Each row is a point. Each copy is the shape, with its points in the same order, turned, moved and blurred by noise. Is it also mirrored, or only turned?
In the rows, zero is written as 128.

Shape (6 x 3):
[[125  73 130]
 [201 160 104]
 [119 138 138]
 [109 126 122]
 [157 116  74]
 [168 134 133]]
Copy 1, 6 rows:
[[117 151 166]
 [195 193  90]
 [129 130 107]
 [114 145 111]
 [138 210 117]
 [172 159 117]]
Copy 1 is: mirrored
Copy 2 (6 x 3):
[[ 98  67 125]
 [122 166 182]
 [147 113 114]
 [128 105 101]
 [ 75 139 135]
 [133 122 157]]
Copy 2 is: mirrored
Copy 3:
[[ 94 161 147]
 [210 136 129]
 [123 108 136]
 [115 117 119]
 [154 159  91]
 [160 127 150]]
Copy 3 is: mirrored
Copy 4:
[[ 92  85 109]
 [ 95 176 184]
 [143 124 129]
 [136 124 110]
 [ 79 163 119]
 [111 138 164]]
Copy 4 is: mirrored

Shape (11 x 6):
[[111 126 168 102 126 143]
 [133 108 124 149 114 119]
 [ 55 111 136  92 103 107]
 [ 74 195 104  93 136 155]
 [ 93 135 134  73 154 133]
 [151 111  93  83 159 149]
 [105  98 101 183 123 155]
 [103 159 136 109 169  99]
 [134 154 131  77 133 127]
 [158  90 157 103  96 143]
 [127  89 195  98 174 153]]
Copy 1:
[[135  88 141  97 128 124]
 [140 120 114 152 124 115]
 [ 88  80 138 121  76 142]
 [ 69 127 170 111 155 186]
 [ 84 101 127  77 133 148]
 [121 110  63 104 161 164]
 [113  98 118 194 151 113]
 [ 80 141 132  89 130 114]
 [122 131 129  90 135 164]
 [180  88 104 116 113 143]
 [137  58 113  64 154  88]]
Copy 1 is: only turned
Copy 2, 11 rows:
[[106 124 159 131  95 149]
 [117 113 131 138 148 112]
 [111  82 115 140 110 195]
 [ 72 182  97 153  96 187]
 [ 98 142 133 103 101 182]
 [ 76 151 120  67 128 125]
 [ 76 118 138 161 186 119]
 [139 169 127 121 124 178]
 [111 155 116 106  84 142]
 [105  93 153 110  96  95]
 [109 127 213  89 109 152]]
Copy 2 is: mirrored
Copy 3:
[[145 114 147 106 133 163]
 [142 130 104 151 115 132]
 [ 90 116 108  78 100 165]
 [ 82 176 159  87 174 141]
 [108 105 147  80 150 132]
 [145 110 120 104 169  80]
 [128 141  68 169 153 155]
 [ 87 109 170 129 139 126]
 [134 132 163  93 137 109]
 [196 112 118 112 111 136]
 [166  51 151 116 157 164]]
Copy 3 is: only turned

Shape (12 x 8):
[[ 94  96 103  84 133 173 111 144]
 [117  78  98 146 126  86  77 108]
 [125 129 152 155 108  81 156 153]
 [182 142 148 152 146 159 106  88]
 [157 104 137 152 121 116 140 158]
 [142 144 120  97 140 148 118 125]
 [161 120 114 165  98 190  76 131]
 [169 164  88  80 147 122 109 143]
 [146  82 217 163 109 109  97 122]
 [116 110 177 152  84 105 113 144]
 [ 72 152 145  77 156 124 139 156]
 [153 122 158 127  85 102 133  95]]
Copy 1, 12 rows:
[[137 150 159  70  98 137  94 142]
 [ 75  95  77 110 107 122  93 142]
 [116 151 100 161 165 134 150 156]
 [163  68 125 133 136 130 140  78]
 [129 123 103 119 171 153 134 144]
 [171 131 127 112 113 118 118 119]
 [142  73 123 100 100 201 140 106]
 [201 137  82 109 106 114 103 124]
 [ 95  82 145 184 175 168  98 135]
 [ 99 121 128 171 141 170 124 157]
 [148 202 148 131 119 100 103 128]
 [137  87 120 165 133 121 138 169]]
Copy 1 is: only turned
Copy 2 (12 x 8):
[[164  83 108 120  70 182 103 130]
 [116  87 130 162 111 117  59  83]
 [102 111  90 111 144  76 114 147]
 [ 99 131 140 158 179 183 110 159]
 [116 101  84 150 140 118 115 145]
 [147 135 130 138 114 158 118 159]
 [ 81 127  82 174 119 207 107 126]
 [174 167 139 167 103 137 128 143]
 [ 81  94  81 119 175 132  31 159]
 [ 86 111  74 101 132 116  75 140]
 [153 110 140  92  73 115 111 184]
 [118 139  98  97 168 130  87 126]]
Copy 2 is: mirrored

Shape (14 x 9):
[[167 133 138 179 158 114  81 133 114]
 [116  93 177 195 121 117  46 143 141]
 [100 142 162 154 144 161 117 146  83]
 [132 106 183 135 144 134 148 157 113]
 [149 182 131  78  53 116 140 115 150]
 [130 140 109 154 166 137 117 117 129]
 [154  94 120 160 115 155 104  96 118]
 [113 171 118 120 107 109 151  78 154]
 [116 138 157 142 173 179  87 153 121]
 [122 136 100  80 108 105 134 109 150]
 [154 149 145  97  96 125 130  83 186]
 [131 165 114  91  77 128 158 136 170]
 [122 140 155 197 142 155 112 153 142]
 [136 118 194 146 131 135  95 122 110]]
Copy 1:
[[183 155  87 160 146 110  90 136  98]
 [178 168 173 166 142 141  78 169 105]
 [122 131 112 138 164 168 120 152  88]
 [152 106 130 129 108 132 150 165  95]
 [ 81 179 132  70  80  94 126  83 110]
 [153 137 104 158 167 119 124 107 134]
 [156 107 127 153 111 135  72 105 111]
 [115 157 138 119 122 110 151  56 122]
 [152 142  99 143 162 179 120 164 139]
 [119 130 131  85 132  87 132  73 138]
 [147 167 136  91  75 114 140  74 149]
 [ 79 150 129  93  97  85 149  92 148]
 [142 159 118 184 129 150 123 153 121]
 [171 144 133 121 127 168 114 140  86]]
Copy 1 is: only turned
Copy 2 (14 x 9):
[[165  93 114 154 140  72 117  80 138]
 [157  60 154 125  99  44  76 102 190]
 [161  67 114 173 133 128 102 156 143]
 [176  99 142 119 108 123 134 147 127]
 [ 88 179 197 161 105 147  96 106 112]
 [126  93 118 149 166 120 135 102 152]
 [113  83 123 146  91 105 144  83 156]
 [ 84 129 198 167 151 134 133 116 130]
 [159  55 107 138 150 140  79 121 146]
 [ 73 157 155 124 140 131 126 128 138]
 [ 92 128 207 136 115 140 110  82 123]
 [104 177 189 145 119 164 106 119 149]
 [176  75 152 167 142 120 113 113 181]
 [149  71 151 134 100  93 100 117 112]]
Copy 2 is: only turned
Copy 3 (14 x 9):
[[162 112 146 172 110 101  96 128  55]
 [122 113 159 154  42  73  96  82  63]
 [124 152 109 154 106 116 158 101  59]
 [132 133 118 106 134  79 145 100  84]
 [116 145 132 128 100  90 158 218 160]
 [132 132 141 168 134 141 112 120  94]
 [166 109 172 141  93 134 143 110 106]
 [ 93 114 148 178 133 115 146 165 155]
 [112 169 141 128 116 132 124 107  39]
 [111 119 126 125 117 137 115 179 161]
 [101 117 184 121 120  97 136 188 154]
 [110 163 132 129 121  98 133 183 177]
 [128 165 159 169 110  86 121  83  83]
 [120 112 146 128  95  84 153 119  55]]
Copy 3 is: mirrored
Copy 4 (14 x 9):
[[117 152 158 171  95 126  95  92 127]
 [127 161 161 118  39 116  76  82 178]
 [119 159 150 139  82 166 144 158 156]
 [140 138 164 104  95 118 131 161 126]
 [101  38  75 112  78 154 130 123  90]
 [108 126 138 160 132 133 131 110 158]
 [108 131 161 108 114 160 125  69 135]
 [ 89  48 113 141 100 129 163 111 143]
 [118 156 148 141 112 163  91 156 175]
 [ 78  77  84 105 120 116 140 115 127]
 [ 95  31 126 108 103 130 106 109 126]
 [127  49  71 108 107 138 136 130 119]
 [164 133 153 152  87 145 113 119 175]
 [105 133 177 117  65 142 103 133 135]]
Copy 4 is: mirrored

Shape:
[[185 138  87  96  99  96  97  86 181 161 163 100]
 [127 140  87 146 127 172  83 172 158 144  69 115]
 [153 147 149  79 119 200 172 160  94  79  73  85]
 [ 94 147 105 160 189 112 159 125 111 162  79 118]
 [ 98 107 171 124 124 105 121 126  91 115  87 101]
 [101  93 135 107 101 176 157 139  88 162 129 162]
 [ 95 168  86 150 156 122 163 106  93 123 116  95]
 [142 121 108 158 102 114 133 113 157 115  85 137]
 [153 118 133 138 180 161 169 142 129 174 133 155]
 [122 109 103 118 104 115  92 118 113 145 160  73]
 [140 152 134 166 193 111  88 106 144 105  89 146]
 [112 109  88 110 191 121  82 133 169 142 124 109]
 [122 116 114 125 188 115 117 182 123 120  94  84]
 [ 87 164 145  86 131 128 122 175 125 107 126  85]
 [118 167 105  93 131 120 127 171  93  88 102 128]
 [ 96 109 157  87 121 129 175 150 124  89 168 160]
 [174 124 127 147 163 134 115 174 161 106 117  81]]
Copy 1 (17 x 12):
[[132 110  38 125 183  75 171 123  63 137 138 113]
 [ 71  88 107  96 121 163 166 122 158 158 134  90]
 [123 126 179 189  93 124 116 138 134 171 127  45]
 [ 84 125 171 128 165 162 148 128 127 113  82 160]
 [124 143 130 168  91 129 155 144 147  75 108 128]
 [162 131 151 125  99 186 129 115  90 114 171 121]
 [ 88 128 144 178 189 162 142 155 121 125 116 144]
 [133 128  91 132 130 138 163 135 146 169 108 149]
 [132 129 182  85 156 127 124  96  94 143 146 139]
 [117 129  78 158 159 117 189 122 113  84 164 101]
 [ 77  96 118 123 141  93 116 120 169 125 104 175]
 [ 93 108  90  98 186 119 132  90 150  92 123  98]
 [102 102 159 126 164 121 163 110 168 101  99  92]
 [122 101 141 143 140 126 136 187 140  92 128  64]
 [131  61 141 172 138 140 130 155 140 124 117  94]
 [210 128 145 138 142 138  99 166 142 107 155 108]
 [109 115 140 119 159  74 173 112 171 151 128  85]]
Copy 1 is: only turned
Copy 2:
[[ 61 113  93 205 120 125 111 127 150 184 155 175]
 [ 96 116  66 134 135 129 143 156  75  99 152  90]
 [153 115 139 143  63 167 220 183  82 162 138  78]
 [155 107  89 105 131  93 180  83  71 130 107 155]
 [156 112 113  79  66 115 144 165 120 149 106 154]
 [152 127 181 127 112 188 130 131  88 111 106 140]
 [168 109 112 148  88  80 173  74  94 134 139 133]
 [115  99  93 149 125 112 157 140 145 118  94 131]
 [158 138 127 132 183 165 166 108  92 157 123 142]
 [134 116 100 150  73 120  89 133 116 162 162 158]
 [121  97  77  80 161  88 166 115 146 149 137 105]
 [103 149  52 110 128 125 117  92 100 169 143 132]
 [158 140  50  98 102 129 167 136  91 152 155 132]
 [123 176 117 110  59 102 169 153  97 152 164 134]
 [133 145 108 114  64 135 197 129 126 113 168 124]
 [153 198 162 112  85 167 156 119 155 146 106 134]
 [147 144  59 138 138 124 159 169 116 171 155 103]]
Copy 2 is: mirrored
Copy 3 (17 x 12):
[[216 181 123 158 115 170  92 121 149 152 111 120]
 [116 146 150 120 177 186 157 121  63 128 116  98]
 [126  91 119 186 159 114 192  85  87  28 122  94]
 [ 83 149 114 116 168 110 184 108 134 161 138 152]
 [121 103 146 114 128  85 173 101 119 108  66 151]
 [ 90 118 153 174  75 134 196 136 128 110 100 104]
 [112 106  98 122 163 109 166  97 167 151 140 106]
 [142 106 132 153 136 164 146 111 103 152 112 167]
 [ 97 167 152 159 116 142 180 143 141 105 173 154]
 [179 135 164 126 124 120 135 124 149 148  88  85]
 [130 132 128  59 136 141 128 106 106 122 155 185]
 [141 188 174 106 130 141 128  70 113 150 137 113]
 [120 159 165 118 175  83 158  88  87 126 134 125]
 [107 136 130 135 147  82 112 101  99  86 101  83]
 [119 107 104 132 134  88 143 104  67 111 134  89]
 [ 86  98 155 180  68  86 113 104 123 100 126 121]
 [159 142 186 141 191 124 127 113  99 102 156 146]]
Copy 3 is: mirrored
Copy 4 (17 x 12):
[[ 44 130 168  75 157 120 100 137  71 162 162 149]
 [112  75 137 165 138 165 169 125  80 167 103 152]
 [165 168  89 152 162  70 215  87  83 159  87 166]
 [175  86 145 129 120 112 144 138 110 132 120  70]
 [144 152 112  93 122 127 131  95 125 136  64 108]
 [166 110 116 132  91  90 106  69 140 159 113 183]
 [158 143 139 127  97 110 164 123  98 118 163  80]
 [110 101 163  97 145 134 154 103 105 103 113 149]
 [182  91 148 135 169  91 107 146 139 156 140 159]
 [ 94 159 137  94  94 136 121 133 106 169 135 143]
 [136  93 140 109 197 170 155 121 145 117 126  80]
 [ 75  87 130 124 137 128 142 167 140 166 133 103]
 [134 109  93 127 140 128 164 177 119 144  86 116]
 [112 165  63 163 126 109 138 121  95 139 104 118]
 [135 124  54 118 137 122 162 105  88 122 137 129]
 [124 156  82 135 125  70 105  91 165  92 130 164]
 [108 135 132 136 176 141 168 179 121 139  97 159]]
Copy 4 is: mirrored

Shape (17 x 12):
[[ 77 154 177  71 211  95  84 109 175 121 186 114]
 [151  84 110 124 111 139 127 158 159 131 114 159]
 [131  91 106 102 109 130  91 174 131 160 101 131]
 [ 87 132 125  67 154  86  85 183 138 162 127 110]
 [ 84 145 153 122 148 100  97 144 144 202 150 109]
 [157  93 119  98 147 119  98 165 129 159  69 146]
 [109 147 135 132 170 132 183 163  93 104 158 117]
 [107  85 138 103 133 144 121 163 133 160  87 156]
 [127 105 145 108 143  59  97 160 134 167 120  88]
 [ 80 155 211  68 172  57 115 116 164 144 145 137]
 [141 117 110 127 123 150 110  97  70  94 101 168]
 [138 125 127 132 146 191 164 104 105  88  96  94]
 [151 168 125 186 167 143 148 147  99  94 136 111]
 [111 124  83 129 131 121 151  91 131  94  89 146]
 [143 194 112 136 146 153 159 124 121  96  92 142]
 [ 92 148 152 151 138 133 121 151 129  77 103 122]
 [148 163 133 122 105 162 156 126 103  81 137 114]]
Copy 1 (17 x 12):
[[149 149 169  72 168  62  83 124  66 214 100 141]
 [104 130 122 141 124 139 165 101 149 147  97  88]
 [104 132 153 134 140 184 118  76 132 136 108  96]
 [121 142 183 105 171 154  99  64 101 168 109 141]
 [122 160 172 100 130  97  91  56  74 129 134 146]
 [ 81 123 171 162 128 164 115 103 144 149 116  89]
 [124 140 118 147 199  84 143 132 131 103 127 177]
 [ 72 130 139 137 131 146  97  99 132 122  81 103]
 [114 156 219 129 126 149 128  80  90 145 124 149]
 [125 199 192  90 139  66  73  95 109 183  81 177]
 [137 124 132 141 148 137 102 186 163 102 127  83]
 [ 74 110 100 119 156 131 149 205 128 113 152 129]
 [134  85 113 153 157  95 152 153 126 116 172 164]
 [108 104 147  84 149 118 153 161 180 110 103 106]
 [112  96 105 113 157  97 132 149 184 139 156 139]
 [138  94 116 112 128 126 125 145 133 137 105 168]
 [137 144  87 111 159 129 150 179 159 136 154 142]]
Copy 1 is: mirrored
Copy 2, 17 rows:
[[ 56  51 123 167 114 186 124 168 190 135 182 121]
 [134 173 136 122 152 152 170 127 107 121 120  88]
 [161 136 165 137 133 161 160 102 102 135 137  66]
 [125  88 185 169 126 169 119 128 142 166 165  69]
 [ 98  98 182 115  84 170 117 108 147 152 176 105]
 [150 138 180 164 142 168 185 101 117 142 111 101]
 [140 126 139 135 113 112  83 186 137 129 110 151]
 [156 138 166 129 141 172 172 131  95 152 148 118]
 [131 121 168 149 125 190 107  83 168 162 134  91]
 [ 81  76 156 141 148 177 135 146 214 180 188 139]
 [163 116 105 151 150  84 172 101 107 101 129 148]
 [151  91  94 105 126 120 145 148  96 118  63 153]
 [130 140 113 138  72  86 117 147 143 122  77 144]
 [104 125 106 136 175  98 141 113  88 147 109 135]
 [113 109 131 126 124  61 163 154 123 144  78 135]
 [140 120  89 138 102 114 142 151 133 182 124 124]
 [156 105 106  98 131  83 133 156 145 114  95 114]]
Copy 2 is: mirrored
